Each row is a point. Two turns around zero, p and q, are shown by what they do to some points. Write where each new point lands after one turn and then the other. Backwards means that the second turn is done in reverse. Each puzzle has new turns, and all numbers are rounded.

Turn p:
-1.81 +0.32 => -0.46 +1.78
+0.69 +0.73 => +0.95 -0.32
-1.58 +0.49 => -0.21 +1.64
+2.71 -1.53 => -0.26 -3.10
Turn q:
+0.07 +1.00 => -0.35 +0.94
+1.61 -2.19 => +2.37 -1.33
-1.68 +1.19 => -2.02 +0.39
Where do these land?
p, then q: -2.04 +1.33 => -0.66 +2.34
q, then p: +1.21 -0.58 => +0.53 -1.23
q, then p: +1.44 +1.41 => +2.01 +0.12
q, then p: -0.61 -2.16 => -1.88 -1.23

Turn p:
+0.67 -0.17 -1.30 -0.71 => +0.48 -1.33 +0.40 +0.71
-0.92 -0.97 +0.69 -0.19 => +0.87 +1.09 +0.37 -0.46
-0.95 +2.41 -0.19 -0.74 => -1.91 -0.74 +1.28 -1.20
-3.02 +1.68 -1.08 +0.59 => -2.15 +1.10 +2.76 +0.12
+3.93 -1.04 +0.13 +1.10 => +0.88 -1.35 -3.60 +1.49
+0.77 -2.69 +2.03 -1.12 => +3.08 +0.74 -1.36 -1.16
-0.48 +0.78 -0.28 +1.08 => -1.25 +0.51 +0.15 +0.50
Turn q:
+2.20 +0.03 +0.43 -1.28 => +1.22 +1.86 -0.32 +1.27
-0.08 +1.80 +2.02 +1.29 => -1.41 +1.24 -1.72 -1.58
-1.83 +2.06 -0.35 +0.38 => -0.62 -0.15 +0.71 -2.64
-1.08 -1.53 -2.59 +0.74 => +0.92 -3.00 +0.94 +0.20
+0.79 -2.37 +0.49 -1.13 => -0.12 +0.05 +0.38 +2.76
Where do these land?
q, then p: -0.80 -2.19 -0.28 -0.91 => +0.13 +2.29 -1.00 +0.32
p, then q: +1.27 -0.81 -2.40 -0.24 => -0.16 -1.49 -2.09 +1.21
q, then p: +0.32 +1.84 +0.51 +0.67 => -0.17 -1.64 +1.10 -0.50
p, then q backwards: +3.58 -1.00 +0.96 -0.72 => +1.83 -0.30 -1.22 +3.22
q, then p: -0.78 -1.47 +1.90 +1.01 => -0.26 +1.69 +1.80 +1.12
q, then p: -1.25 +0.69 -1.08 +0.24 => +1.45 -0.13 -0.02 -1.07
q, then p backwards: -2.33 +2.94 +0.37 -0.05 => -1.89 +2.02 +2.18 -1.33

Turn p:
-1.85 +1.35 -2.71 +0.13 -0.50 +0.08 => +1.27 -1.69 -0.74 +0.01 +2.78 +0.34
-0.11 -0.85 +2.60 -0.04 +1.86 +0.84 => -2.11 +2.29 +0.79 +0.95 -0.65 +0.20
-2.16 +0.34 -2.42 -1.26 -2.42 -0.68 => +0.92 -3.11 -0.68 -1.19 +1.60 +1.89
+1.08 -0.18 -0.11 -2.12 +0.74 +2.77 => -0.77 +0.69 -2.80 +1.88 -0.94 +0.80
+0.08 +1.33 +0.50 +1.91 -1.63 -0.63 => +0.59 -1.65 +1.84 +0.31 -0.13 -1.47
+2.17 -0.73 +1.99 -0.41 +2.10 -1.64 => -1.29 +2.61 +0.06 -1.57 -1.79 -1.51
+0.79 -1.27 +0.15 +1.79 -0.14 -0.74 => +1.39 +0.88 +1.53 -0.38 -0.86 -0.25
Turn q:
+1.88 +0.66 -1.39 +2.30 -0.36 -2.50 => -0.32 +0.85 -2.69 -2.05 -2.28 +0.29
-1.24 -0.22 +1.66 -3.32 -0.78 +0.74 => +1.28 -0.38 +3.05 -0.08 +2.32 +0.25
-0.43 -1.05 -2.01 +1.63 +0.77 -2.31 => -1.95 +1.18 -2.66 -0.95 +0.19 +0.84
+0.29 -1.68 -0.26 -0.19 +0.45 +2.83 => +0.45 +0.01 +0.38 +3.22 +0.13 +0.69
+0.63 +1.68 -0.13 -1.09 -2.08 -0.38 => +1.45 +1.21 +1.33 -1.54 -0.78 -0.76
-1.27 -0.68 +3.43 -1.27 -0.35 +1.31 => +0.02 -2.36 +3.16 +0.58 +0.95 +0.70
-1.83 +0.10 -0.75 +1.49 +0.57 +0.00 => -2.31 +0.29 -0.47 +0.38 +0.14 -0.83
+1.96 +1.19 -0.54 +0.46 +1.77 +0.31 => +1.37 -0.80 -2.09 +0.43 -0.69 -1.19
Where do these land?
q, then p: +0.00 -2.30 -0.15 +0.22 +0.88 -0.01 => +0.94 +0.78 -0.05 +1.82 +1.04 +0.48
q, then p: -1.01 -0.19 -1.62 +1.87 -0.27 +1.06 => +0.36 -1.58 +1.51 +0.06 +1.82 -0.37
q, then p: +0.34 +1.40 -0.89 -2.06 +1.83 -2.37 => +0.13 +1.55 -3.03 -1.99 +0.47 -0.58
q, then p backwards: +1.55 -1.04 -0.75 +2.53 -1.38 +0.27 => +1.65 -2.03 +1.26 -1.42 -0.43 +1.35
p, then q backwards: -0.27 +1.38 +0.18 -4.81 -0.12 -0.14 => -0.55 -0.90 -0.09 +3.08 +2.53 -2.86
p, then q backwards: -2.98 -1.58 +1.38 +1.42 -2.10 +0.12 => -0.96 -2.25 +2.96 -0.91 -1.82 +0.91
p, then q: +0.75 +2.32 +0.64 +0.15 +0.45 +1.11 => -2.04 +0.38 -1.28 -1.29 -0.11 +0.46
p, then q: +1.62 +0.00 +1.20 +0.68 +0.72 -0.03 => -0.30 +0.32 +0.60 -1.95 -0.75 -0.37

Turn p:
-0.79 +1.75 -0.52 +0.86 +0.62 +0.21 -2.68 +1.26 => +0.69 -0.94 +2.14 -1.24 +0.46 -1.73 -1.41 +1.11
+0.11 -0.52 +2.56 -1.38 -1.86 -0.28 +1.64 -2.48 => +0.33 +1.56 -1.45 +2.93 -1.87 +0.80 +1.87 +0.53
+0.37 +1.55 -1.66 +0.09 +2.58 -2.33 -1.74 +0.79 => -0.37 -0.69 +1.90 -0.05 +1.03 -0.52 -3.80 -1.02
+0.24 -0.22 +0.97 -0.03 +2.24 +1.01 -1.17 +2.68 => -0.13 +0.66 -0.85 -2.44 +0.96 -0.78 -2.07 +1.63
-0.65 -0.15 -0.99 +0.35 -2.01 -1.55 +1.23 +0.89 => +1.74 -1.89 -0.35 +0.35 -0.16 +1.37 +0.54 -1.13
+1.34 -0.19 +0.03 +2.15 -0.80 +0.06 +0.49 -0.09 => +1.19 +1.07 +0.33 -0.94 +0.01 -0.08 +1.05 -1.64
+0.67 +1.57 -1.54 -0.69 +0.04 +0.60 +0.60 +0.40 => -0.11 -0.57 +0.45 +0.63 +2.37 -0.12 +0.21 -0.17
-2.05 -2.98 +2.62 -0.45 -0.44 +2.68 +3.11 -3.36 => -2.56 +1.04 -3.83 +1.07 -3.00 -0.64 +3.93 +0.41
+0.76 -0.83 -1.47 -0.90 -0.36 -0.39 -1.48 -0.09 => -0.80 -0.23 +1.67 -0.32 +0.20 +1.72 -0.31 +0.27
Turn q:
-0.16 -0.12 -1.11 -1.29 -3.22 -0.21 -0.21 +0.37 => -0.59 -1.90 +0.04 -2.66 -0.24 +1.16 -0.24 +1.02
+1.65 +0.86 -1.83 +1.20 +0.72 +1.29 -2.49 +1.46 => +1.77 +1.16 +1.39 -1.37 -2.14 -2.28 +0.71 +0.44
+0.93 -0.03 -1.99 +1.30 +1.67 -1.62 -1.73 -0.23 => +0.02 +0.21 +2.15 +0.81 -0.71 -2.76 -0.82 +0.92
-0.65 +1.54 +2.73 +1.54 +0.78 -0.38 +1.73 +1.78 => -0.40 +2.35 -2.66 -0.02 +2.03 -0.88 +0.08 -1.37
-1.23 -2.30 +1.27 -0.72 +0.48 -0.58 -0.56 +1.02 => -1.56 +1.00 -1.16 +0.99 -1.38 +1.16 -1.13 +0.77
-0.20 +0.37 +0.62 -2.35 +1.78 +0.46 -1.52 -1.55 => +2.46 -0.13 +0.38 +1.93 -0.51 +1.32 -1.38 +0.54
+1.07 -1.12 +2.64 +1.28 -0.35 -1.25 +2.18 -0.98 => -2.06 -0.78 -1.48 +1.22 +0.90 -0.27 -0.45 -2.97
+0.40 -0.71 -0.98 -2.46 -2.66 +0.57 +2.95 +0.04 => -1.31 -1.37 +1.05 -2.27 +1.09 +3.42 +0.44 -0.93
-1.81 +1.51 -1.37 +1.51 +0.79 +1.73 -0.35 -1.91 => +1.67 -0.54 +0.29 +1.36 +0.96 -0.88 +2.81 +1.58
Where do these land?
p, then q: -0.72 +0.69 +0.18 +0.46 -1.85 -0.92 +2.96 +0.60 => -1.08 -1.01 +2.64 +0.39 -0.47 -0.78 +1.32 -1.66
q, then p: -0.41 +0.72 +1.54 +1.06 -0.71 -0.75 -1.33 -4.00 => -0.82 +0.42 +0.40 -2.72 -1.41 +1.98 -0.23 -2.94
q, then p: -0.71 -1.07 -2.42 +0.69 -0.98 +2.73 +1.46 +1.31 => +0.46 -0.71 -3.49 +1.75 +1.15 -0.38 +1.45 +0.84
q, then p: +1.00 +1.58 +0.16 -2.17 +0.12 +0.70 -1.28 +1.09 => +0.12 +1.89 +1.48 +0.46 +1.55 +0.98 +0.04 +1.48
q, then p: +1.27 -1.41 -1.34 -0.82 +1.76 -1.08 -1.06 -0.23 => +2.16 +0.98 +0.66 -0.30 -1.85 -0.71 +0.12 +1.19
q, then p backwards: +0.67 +0.10 +1.64 +1.35 +1.12 -0.76 -0.98 +0.91 => -0.13 +0.69 +1.73 +0.87 +1.68 -0.46 +0.89 -0.72
p, then q: +1.25 +0.12 +1.24 +0.97 +0.28 -1.00 +2.67 -1.50 => +0.85 -2.01 +1.35 +0.27 +1.70 -1.81 +1.30 -0.10
q, then p backwards: -0.11 +0.57 -0.16 -0.81 -4.37 +1.07 -1.23 +1.06 => -1.95 -2.92 -0.16 +1.05 -0.55 +0.96 -0.29 +3.02
q, then p: -2.26 +1.65 -1.85 +1.22 +1.82 +0.81 -0.31 +0.24 => +2.03 +0.42 -1.82 -0.18 +1.96 -0.65 -1.89 -1.17
p, then q: +0.19 -4.19 +1.14 +1.46 +1.89 -0.01 -0.34 +0.58 => +1.98 -1.93 +0.46 -1.98 +0.50 +2.62 -0.14 +2.48
p, then q: -0.17 +1.24 -0.13 -3.41 +0.92 -0.79 -0.55 -0.07 => -0.23 +2.00 -1.18 +0.31 -1.69 -1.98 +1.00 +1.29

Turn p:
-0.53 +0.47 +2.14 +2.04 -0.14 -0.37 +0.18 +1.93 -0.09 => +0.67 +0.57 -0.10 -1.56 +1.57 -0.25 +2.71 +0.34 -0.04
-1.47 -1.48 -3.85 +0.50 +0.55 -1.02 -2.27 -2.19 +2.48 => -0.47 +1.23 +1.84 -0.29 -3.11 +1.31 -2.69 -0.05 -3.61
+1.67 +0.68 -0.75 -2.86 -1.70 +0.70 -1.04 -0.17 +1.36 => -0.71 -1.26 -0.22 +3.44 -1.46 -0.89 +0.10 -1.08 -0.53
-0.52 +0.70 +2.26 -0.31 -1.21 -2.12 +1.99 -0.07 -2.40 => -1.34 +0.75 -1.80 -1.33 +0.94 -2.39 +0.74 +1.29 +2.33
-0.99 -2.89 -2.17 +1.38 +1.33 +1.04 -1.56 -2.66 +1.27 => -0.39 +0.05 +2.09 -1.23 -0.24 +1.91 -3.39 -0.94 -2.79
+0.04 +0.65 -0.47 +1.34 -0.64 +1.52 +1.21 +0.06 -0.84 => +0.56 +0.00 +1.92 -0.21 +0.70 -0.12 +0.15 -0.07 +1.66
+1.90 -0.11 +1.76 +1.00 +0.67 +0.57 -0.26 +0.69 -2.55 => -0.13 -2.28 -0.76 -1.69 +1.23 +0.57 +1.17 -0.64 +1.81
-1.61 -0.99 +1.72 -1.54 -0.67 -0.49 +1.19 +1.31 +0.57 => -0.09 +2.14 -1.87 +0.76 +1.59 -1.13 +0.42 -0.56 -0.26
+1.00 +0.70 -1.30 -0.68 -0.76 +0.71 -1.72 -0.67 +1.72 => -0.34 -1.13 +1.20 +1.90 -1.53 +0.22 +0.06 -0.33 -1.47
-0.12 +0.78 -0.90 -1.64 -0.44 -1.04 +0.96 +2.46 -1.11 => +0.72 +1.43 -1.64 +0.77 -1.46 -0.33 +1.06 -0.57 +2.02
-2.67 +1.40 +1.86 -1.68 +0.92 -0.64 +0.52 -0.41 -1.92 => -1.91 +1.69 -2.03 +0.31 +1.34 +0.83 +0.08 +2.24 +1.59
+3.29 +0.11 -0.31 +2.43 +2.09 +1.12 +0.82 -0.27 +1.49 => +3.43 -3.17 +1.35 -0.87 +0.41 +0.28 -0.40 +0.37 -0.68
Turn q:
+0.09 +1.89 +1.80 +0.46 +0.56 -0.74 -1.58 +1.53 -2.97 => -0.10 -0.10 +1.42 -0.74 -0.95 -0.09 -0.20 +3.60 +2.25
+1.21 +1.76 +2.73 +2.26 -0.21 -0.14 -0.06 +1.09 -0.01 => +0.56 +0.90 +1.24 -2.00 -2.11 +1.07 +1.70 +1.80 +0.00
+1.45 +2.92 -0.73 -1.06 -0.94 +1.52 +0.41 +2.81 +1.05 => -0.98 -2.05 +1.69 -0.45 +0.22 +2.70 +2.39 -0.85 +1.64
+0.01 +1.73 -2.63 +0.15 -3.28 +1.53 +1.12 +0.45 +0.69 => -0.91 -3.43 -1.50 -1.12 +0.69 +2.45 +0.79 -1.21 -0.55
-1.01 -1.96 +1.04 -0.25 +0.23 +0.98 -1.50 -1.84 +0.36 => -0.09 +2.38 -2.04 -0.09 +0.95 -1.39 -0.23 -0.20 +0.17
-1.13 -0.45 -0.64 -0.41 +2.18 -0.54 +0.43 -2.39 +0.14 => +1.37 +0.32 -0.07 +0.05 +0.33 -2.51 -1.57 -1.48 +0.00
-0.61 -1.95 +0.09 -1.90 -0.16 -2.27 +0.93 -1.59 +1.30 => -0.69 +1.16 -0.73 +1.90 -1.26 -0.75 -2.09 -2.18 -0.87
+1.17 -2.42 -1.58 -0.97 +0.48 +0.08 +0.80 -1.87 -0.43 => -1.32 -0.09 -0.14 +1.02 +1.36 -2.14 -0.78 -1.13 -2.03
-0.54 -2.71 -1.92 +0.34 +0.77 -1.21 -1.20 -1.49 +1.38 => +0.70 +1.65 -0.61 +0.87 +2.02 -0.26 -2.41 -1.22 -1.81
-0.65 +1.18 +1.83 +1.38 +0.37 +0.81 +0.65 +3.30 -1.50 => +1.47 -0.74 +0.73 +0.56 -1.22 +0.92 +2.42 +2.87 +1.20
Where do these land?
p, then q backwards: +1.74 -0.37 -1.75 +0.34 -0.67 -0.93 +0.95 -1.08 -0.90 => -0.57 +1.92 +0.40 -0.63 +0.66 -1.36 +0.80 -1.45 -0.97
q, then p backwards: +1.29 +0.22 +0.39 +0.10 -1.10 -0.34 -0.11 -0.50 -1.74 => -0.19 +0.57 +0.38 +0.35 -0.32 -1.24 -0.83 -1.83 -0.41
p, then q: +1.10 +0.01 -0.23 +0.00 -0.36 +0.99 -3.07 -1.20 +1.72 => +0.05 +0.15 -2.30 +0.53 -0.21 -1.72 +0.48 +2.59 -0.82
q, then p: +1.30 -0.95 +1.14 +0.89 -0.91 +1.28 +1.40 -0.44 +1.41 => -0.45 +0.70 +0.33 +0.11 +0.04 -0.99 -1.16 +0.74 +2.76
p, then q backwards: +0.35 +0.70 +0.64 -3.67 -0.27 +2.01 -0.23 -0.41 -0.06 => -1.37 -1.90 -1.22 -2.91 -0.81 -0.21 +0.33 +1.56 -0.37
p, then q: +1.35 -0.75 -0.34 +0.22 +1.98 -0.15 +0.99 -1.29 -1.51 => -1.25 +1.70 +0.04 +0.91 +2.21 +0.71 -0.19 -0.75 +0.35
q, then p: -6.63 -0.57 +0.63 -0.54 +0.75 -0.81 +0.93 -1.19 +2.93 => +0.61 -4.19 +3.94 +0.29 -4.28 -1.31 -1.14 -0.12 -1.49
p, then q: +1.38 +2.67 -0.65 +0.72 +0.13 +0.60 -0.83 -0.80 -0.51 => +0.00 +1.15 -1.16 +1.56 -0.74 +1.08 +1.91 +0.40 -1.16
q, then p: -0.57 +0.19 +0.93 +0.70 +0.33 -0.79 -2.44 +0.07 -0.81 => +0.73 -0.14 -0.48 +1.58 -0.73 +0.92 +2.02 +0.08 -0.54
q, then p: +1.75 -0.25 +0.27 +0.23 +0.23 -1.64 +1.28 +1.30 +0.57 => -1.34 -0.23 +0.52 -0.74 +2.01 -0.67 +1.14 -0.19 +1.06
p, then q: -3.06 -0.91 -1.03 +1.00 -0.11 -0.22 +1.14 +5.52 -1.09 => -0.99 -2.82 +1.78 -3.43 -1.51 -0.66 +1.41 -3.98 +0.92

Turn p:
+1.36 +1.89 +1.18 +3.17 +0.33 +0.60 -0.98 -2.94 -0.92 -0.54 -0.40 => +3.32 +1.45 +0.22 +1.19 -1.50 +0.51 -2.35 +1.86 -0.44 -0.51 +1.30
+0.60 -0.44 +0.99 +0.45 -1.41 -0.56 -2.81 -0.56 -2.44 -1.36 -1.12 => +1.86 +1.50 +0.07 -2.72 -2.36 -0.17 +0.31 -0.09 -0.31 +0.33 +1.50
-1.68 -0.17 -0.57 -0.82 -1.44 -0.19 -0.12 +1.36 +2.67 -0.27 +1.66 => -1.18 -0.40 -1.18 -0.51 +2.69 -1.33 +0.26 -0.59 +2.14 +0.72 -0.16
+0.00 -1.49 -0.55 -0.50 -1.48 +0.86 +1.85 +1.49 +0.50 -0.09 +1.90 => -1.32 -1.82 +0.02 -1.33 +2.07 +0.07 -1.18 -1.03 -0.12 +0.90 -0.90
-1.01 -1.68 +0.45 -1.17 +0.44 -0.24 +2.56 +0.47 +0.94 +0.13 +0.91 => -2.81 -0.59 +0.42 +0.50 +1.37 -0.64 -0.75 -1.35 -0.68 -0.21 -0.55
-0.78 -1.59 -0.65 +0.27 +1.12 -0.83 +0.56 +1.80 +2.43 +1.41 +0.57 => -1.68 -2.15 +0.31 +1.27 +0.84 -2.33 +0.75 -0.17 +0.91 +0.25 -0.77
+0.21 +2.99 +0.27 +0.97 +0.96 +2.10 -0.83 -0.59 -1.68 -0.79 -2.27 => +1.99 +2.44 +1.01 +0.31 -1.36 +2.25 +0.23 +2.32 +0.21 -0.47 -1.15
+1.65 +0.45 -2.39 -1.01 +1.08 -1.30 +2.08 +2.53 +0.83 +1.72 +1.95 => -1.20 -4.40 -0.57 +0.83 +1.84 +0.92 +1.46 +0.02 -0.17 -1.42 -0.72
-2.06 -1.41 -0.64 +1.26 -1.13 -1.05 -0.68 -0.22 -2.05 -1.51 -1.49 => +0.12 +1.49 -1.22 -2.36 -2.24 -1.73 -0.55 -0.33 -0.47 -0.45 -1.31
+2.13 +0.16 -0.11 +0.35 +0.71 +1.29 -1.79 -2.20 -0.53 -1.92 -2.50 => +1.03 +1.37 +0.35 +0.39 -3.64 +2.13 -0.75 +0.67 +0.98 +1.02 +1.07
+1.49 +2.86 +3.29 +0.92 +1.55 -0.07 -1.65 -1.65 -1.55 -2.26 -1.79 => +1.66 +3.24 +1.98 +0.07 -2.07 +1.60 -0.44 +2.35 +0.10 -1.87 +2.71
-1.03 -0.73 -0.35 -1.60 -2.29 -1.42 +1.85 +0.23 +1.84 +2.09 -0.19 => -2.32 -0.54 -2.31 +0.42 +2.11 -1.18 +0.98 -0.27 -1.48 +1.59 +0.08
+0.30 +1.18 -2.28 -2.13 +2.87 -0.04 +0.56 -0.72 +0.02 +1.46 +2.83 => +0.59 -1.78 -0.31 +2.78 +1.38 +1.89 +1.29 -2.58 +0.45 -2.16 -0.65
-1.17 -2.03 +1.34 -0.17 -1.31 +0.84 -0.60 +1.01 -0.07 +1.92 -0.05 => -0.06 +0.17 +1.18 -0.85 +0.86 -2.01 +0.76 -0.84 -1.10 +2.28 -0.46
Turn q:
+1.49 -2.55 -1.31 -1.91 +0.67 -0.92 +1.60 +0.13 -0.35 +2.30 -0.67 => +3.65 -1.15 +1.08 +0.22 -1.31 -0.97 +1.00 +0.35 -0.93 -0.77 +1.66
-0.03 -0.18 +0.27 +2.99 +0.65 -1.98 +0.17 -2.19 +2.33 +1.03 +0.23 => -1.07 +1.58 -1.08 -0.57 -0.82 +1.10 +0.40 +3.10 -0.18 +1.18 +2.57
-1.96 +0.39 -0.76 +0.23 +0.48 +3.12 -0.96 -1.02 +0.62 -1.39 +2.35 => -1.79 +1.51 +1.09 +1.48 -0.26 +0.25 -0.56 -1.89 +0.24 +3.16 -1.21
-0.17 +2.35 +0.40 -1.29 +0.75 +0.37 -0.02 +0.33 -0.76 -0.74 -0.83 => -0.13 -0.47 +0.35 -1.49 +0.30 +0.18 -1.69 -0.46 -0.26 -0.44 -1.99
+1.62 +0.06 +0.18 -2.00 -0.73 -1.46 +1.84 -0.44 +0.49 +0.67 +1.91 => +1.82 -1.44 -0.87 +0.17 +1.21 -1.25 -1.00 +0.30 -2.00 +0.92 +1.46
-1.70 -0.17 +0.69 +0.20 +0.20 +1.84 +1.00 -1.61 +0.41 +1.69 -2.38 => +1.77 +2.86 +0.11 -0.90 -1.42 +0.71 -0.95 -0.39 +1.85 -0.14 +0.13
+2.56 +1.36 +1.82 -1.74 -1.24 -0.59 -0.81 +2.48 -0.46 +1.50 -2.53 => +2.28 -2.72 -0.69 -1.95 +2.28 +0.81 +0.00 +0.31 +1.73 -2.38 -0.92
+0.57 -1.82 +1.82 +0.48 -0.27 -1.34 -1.68 +0.47 -0.35 -2.61 -1.80 => -0.96 -1.13 -2.32 +1.78 -0.97 +1.15 +0.83 +0.90 +0.59 -2.34 -1.38
+1.31 +2.83 +1.37 +1.12 +3.14 +1.92 -0.83 -1.77 +0.51 -0.52 -0.39 => -1.00 +0.16 +1.11 -1.06 -0.56 +0.84 -2.52 +2.76 +1.64 +2.06 -2.36
-0.57 -3.28 -0.05 -0.56 +0.86 -0.69 -1.14 +1.42 -0.34 -1.07 +1.26 => -0.02 -0.96 -0.64 +2.08 -1.26 -0.52 +2.98 -0.54 -1.09 +0.15 -0.95
-0.98 +0.66 -0.03 -1.60 +0.73 -1.00 -1.85 +1.65 -1.34 +0.16 +0.56 => -0.53 -1.81 -0.25 -1.69 -0.33 -0.34 +1.33 -1.51 -0.71 +0.04 -1.58
+0.42 +0.67 -1.23 +3.03 -4.69 +0.59 -0.15 -1.30 -1.84 -1.59 +0.25 => -3.66 +0.48 -0.12 +1.78 +1.57 -0.93 -1.65 -1.45 +2.05 -1.87 +2.95
+0.86 +0.41 +0.77 +0.04 +0.57 -0.32 +1.84 +1.02 -0.65 +0.61 +1.41 => +0.76 -0.04 +0.09 -0.36 +1.33 -2.18 +0.07 +1.06 -0.77 +0.32 -0.31
-3.41 -0.74 -3.94 +1.02 -1.12 +0.46 +1.00 +0.82 +1.71 -0.03 +0.64 => -1.11 +3.14 +2.15 +0.52 +0.21 +1.11 +1.76 -2.52 -2.16 +0.13 +1.96
Where do these land?
p, then q backwards: -1.50 +1.67 -2.69 -2.15 +2.15 +1.92 -0.07 +0.29 -1.88 +0.53 +2.49 => -0.98 -0.60 +0.43 -2.17 -1.21 +2.09 -1.35 +3.68 +0.75 -1.11 -2.46
q, then p: +0.07 -1.67 +0.46 -1.87 -0.36 +0.74 +2.35 +0.57 +1.70 -1.69 +0.92 => +2.56 -1.12 +0.57 +0.23 -2.25 +0.67 -0.74 +1.74 -1.12 -0.99 -0.31
p, then q: +1.80 +1.43 -0.78 -0.41 -1.49 -0.46 +1.25 -1.59 +0.89 +2.03 -2.19 => -0.55 +0.78 +3.13 -0.38 +0.82 -2.20 +1.82 -0.86 +0.98 -0.48 +0.82
q, then p: +0.31 -0.80 +0.37 -1.60 +2.41 +2.96 +0.43 +0.55 -1.86 +2.35 +0.10 => -1.51 -0.64 -0.41 +0.83 -0.55 -0.17 +0.76 +2.03 -1.73 +1.61 +3.65
q, then p backwards: +0.45 -0.66 +0.03 +0.22 -1.67 +0.42 -2.58 +0.37 +1.36 +2.24 -1.81 => +1.85 +1.56 -1.21 -2.09 +0.18 +0.37 -2.20 +0.66 +0.49 -1.36 +1.16
p, then q: +1.38 +1.63 +1.39 +0.97 -0.55 -0.08 -0.06 +0.78 -0.88 -0.49 +2.11 => +0.38 -2.02 +0.08 +1.45 +0.16 -0.50 +0.37 +0.71 -0.32 +1.17 -2.26
p, then q: +1.47 +0.33 +1.96 -2.07 -1.01 -2.01 +1.43 -0.01 -0.77 +0.19 +1.10 => -0.81 +0.00 +0.33 +0.72 -1.23 -2.84 -0.26 -1.34 -1.07 +1.77 -1.53
p, then q backwards: -0.15 +1.30 +1.45 +0.14 +1.61 -0.88 +1.03 +1.43 +1.44 +0.18 -1.91 => +1.20 -0.71 -0.62 +3.28 +0.98 -0.45 +0.27 +0.67 -0.17 -1.14 +0.03
p, then q: -1.61 -1.07 +0.12 +2.55 +0.80 -1.64 +0.28 +0.20 +1.64 +0.32 +1.09 => -1.68 -0.93 -1.50 -0.16 -0.97 +1.13 +1.71 +1.33 -1.70 -1.13 +0.77
q, then p backwards: +0.70 -1.12 -2.54 -1.40 +1.70 +0.45 -0.47 -1.59 +1.18 -2.48 -1.18 => +2.53 -0.58 -0.07 +0.47 +2.64 +1.56 +1.54 -1.63 -1.34 +0.39 -1.25
q, then p backwards: -0.45 -1.86 -0.70 +2.50 -1.55 -0.72 -1.18 +0.59 -1.54 -1.63 -1.99 => -0.54 +0.94 -0.41 -1.68 +3.20 -2.56 +0.43 +0.11 +0.79 -1.42 -0.51
p, then q backwards: -2.47 +0.81 +0.93 +3.12 -2.03 -0.70 -2.42 -1.58 -1.28 -1.56 +1.26 => -0.94 +0.56 +2.35 -0.82 -0.45 +0.35 +4.07 -1.09 -1.31 +2.63 -1.36
